Every row gives one point. To make a cloud, some directions were put in groups of two or more. Within a group, all points are equally far from the middle, so they leave a hole (a ring in 2 directions, a hollow ball in 3). The other directions are filled evenly. Then the cloud was stretched, turned, moved and blurred a little. How many holes are there, and how many directions does each take, smallest first?
In the rows, zero is written as 128.

Cloud, 21 rows:
[[211 149  89]
 [212  75 106]
 [175 145 128]
 [146 210 157]
 [130 180 143]
 [171 119  77]
 [184 134 120]
 [146 158 133]
 [184  59 102]
 [150 120 134]
 [119  82 144]
 [192 135 109]
 [143 122  56]
 [171  67  87]
 [128 121  70]
 [145 169  81]
 [132 192 147]
 [123 160  97]
 [134 113 184]
 [182  84 137]
 [166 188 102]]
Holes: 0

Cloud (29 x 4):
[[108 190 149 185]
 [100 175 161 163]
 [125  89 139 192]
 [196  65  85 158]
 [148  99 148 199]
 [159  43 100 110]
 [164 119  79 197]
 [ 94 132 138 118]
 [124 103  99 186]
 [ 79 178 171 105]
 [175  55 108 112]
 [ 90 105 124 124]
 [ 74 112 103 154]
 [128 106 113  73]
 [ 86 183  80 128]
 [ 81  47  42 140]
 [ 96 101 104 115]
 [215 171  96 146]
 [186  67 106 121]
 [113  67  88 144]
 [ 50  64 101 144]
 [107 139 167 114]
 [ 62 116 128 126]
 [122  55 112  92]
 [166 125 134  96]
 [139  95 129 194]
 [178 153 142 106]
 [174 102  93 130]
 [ 83 138 155 140]]
Holes: 0

Cloud:
[[138 165 125 117 223 189]
 [128  81 106 170 147 104]
 [ 83 133 118  96 162 188]
 [ 84 104  73  94 156 114]
 [117 142  45 115 155 141]
 [175 135 129 114 122 138]
 [184 156  90 118 125 206]
 [177 106 131 110 165 208]
 [116  85  97 132 210 146]
 [112 174  45 118  68 199]
 [124 147 124 101  49  94]
 [ 76 139 128 124  77 159]
 [103 101  78 158  76 167]
 [145 153 150 121 109 141]
 [ 89  93  78 158 106  84]
 [ 85 120 125 128 168  92]
 [100  95 136 110 205 169]
 [164 146 112  73 182 173]
 [145 145 141 182 129 192]
 [119 103  65 157 160 140]
 [148 143  49 141 113 126]
 [133 138 133 149  75 188]
 [100 115 163 157  81 128]
 [ 90 140  75 102 195 178]
 [144  80  85  99  93 201]
 [110 118  50 126  63 172]
 [ 97 100  62 129  50  94]
 [156 154  58  93 154 160]
 [135 104 117 155 200 211]
 [ 91 106  64 129  45 141]
 [ 92 114  65 145 108  78]
 [ 82 111 126 156  34 136]
 [107 182 120 132 161 194]
 [147 100 127 147 217 195]
 [137 106  68 153 120 211]
 [172 123 140 148 208 156]
 [122 179  61 121  87 134]
 [ 97 128 142  88 158 170]
 [116 172  99  98 171 158]
 [169 156  86 153 204 128]
 [169  86 136 132 149 153]
 [164  80  94 121 128 106]
 [ 77 120 123 155  15 125]
 [164 137  82 154  70 121]
 [ 68 132 110 134  26 136]
 [169 127  89  62 197 162]
 [122 135 164 161 109 145]
 [119 155  60 163  60 223]
 [134 197  75 143 134 118]
 [109  90 121 159 177 135]
 [ 56 105  89 138  66 102]
 [ 93  81  71 137  89 111]
 [113 144 148 135 183 146]]
Holes: 1 (4)
